Rows are points. To make a cloud, some directions were put in groups of two or more. Within a group, all points are equally far from the middle, so they leave a hole (a ring in 2 directions, a hollow ball in 3). The other directions are filled evenly. Then the cloud was stretched, turned, moved and blurred a little. How many holes are there, and how many directions does each take, smallest first?
In the rows, zero is written as 128.

Cloud (15 x 2)
[[173 146]
 [ 85 123]
 [ 82  92]
 [ 99 107]
 [137 156]
 [ 95 157]
 [105 158]
 [163 121]
 [118 133]
 [118  70]
 [108  76]
 [ 69 122]
 [ 86 107]
 [102 138]
 [ 84 151]]
Holes: 0

Cloud (20 x 3)
[[144 154 173]
 [128 175 169]
 [ 74 144 124]
 [169 151 121]
 [176 146 134]
 [153 160 164]
 [189 125 133]
 [147 153 172]
 [ 81 148 158]
 [128  82 171]
 [166 160 142]
 [129 198 155]
 [144 164 100]
 [136 177  98]
 [ 79 163 163]
 [137 140  94]
 [141 157  96]
 [ 76 142 123]
 [147 135  97]
 [105 101 128]]
Holes: 1 (2)

Cloud (52 x 6)
[[190 119  84 117 103  88]
 [141 143  83  89 131  88]
 [101 138  87 116 184  97]
 [111  93  83 125 166  93]
 [100 114 119 179 160 156]
 [ 96 161 127 133 104 103]
 [116 182  96 133 143  86]
 [ 98 139 130  89 189 123]
 [ 61 104 114 143 127 117]
 [170  92  91 126 157 115]
 [106  74  81 126 169 110]
 [188 114  92 116 126 110]
 [144  84  99 129 151  77]
 [ 89 113  84 112 185 113]
 [125 146  90 108 132 149]
 [117 155  96 119 101 133]
 [117 132  95 119 190  98]
 [ 85 119 131 199 159 106]
 [117  61 135 160 160 151]
 [140  83 119 107 133 113]
 [103 138  97 141 187 148]
 [154  98 120 104 182 123]
 [102 107 135 166 201  72]
 [179  73  97 112 130  93]
 [132  76 125 133 195 126]
 [ 76 148  87 141 141 135]
 [132  99 131 144 186  85]
 [150 138 102 105 176 121]
 [126 108  78 105 135  84]
 [121 135 118 162 121 126]
 [132  95  67 147 130  89]
 [ 84  99 134 144 158 148]
 [123 179  96 122 159  82]
 [ 94  61 101 144 177 109]
 [160 142 100 100 162 108]
 [151 138  92 131 121 114]
 [114 108 145 124 160 151]
 [192 108 128 132 198  97]
 [ 82 161 119 170 156 118]
 [ 85  86 111 116 117 132]
 [147  99  84 146 161  89]
 [135 111 113 100 136  83]
 [108 139 103 143  91 119]
 [108 202 102 120 156  93]
 [ 84  90 132 160 191 113]
 [131 151 100 118 159 145]
 [139  68 100 135 141  78]
 [109 194 102 123 155 102]
 [170 163 134  83 176  82]
 [104  78 125 147 207 122]
 [ 86 176  92 130 173 113]
 [126  70 125 142 187 117]]
Holes: 1 (2)
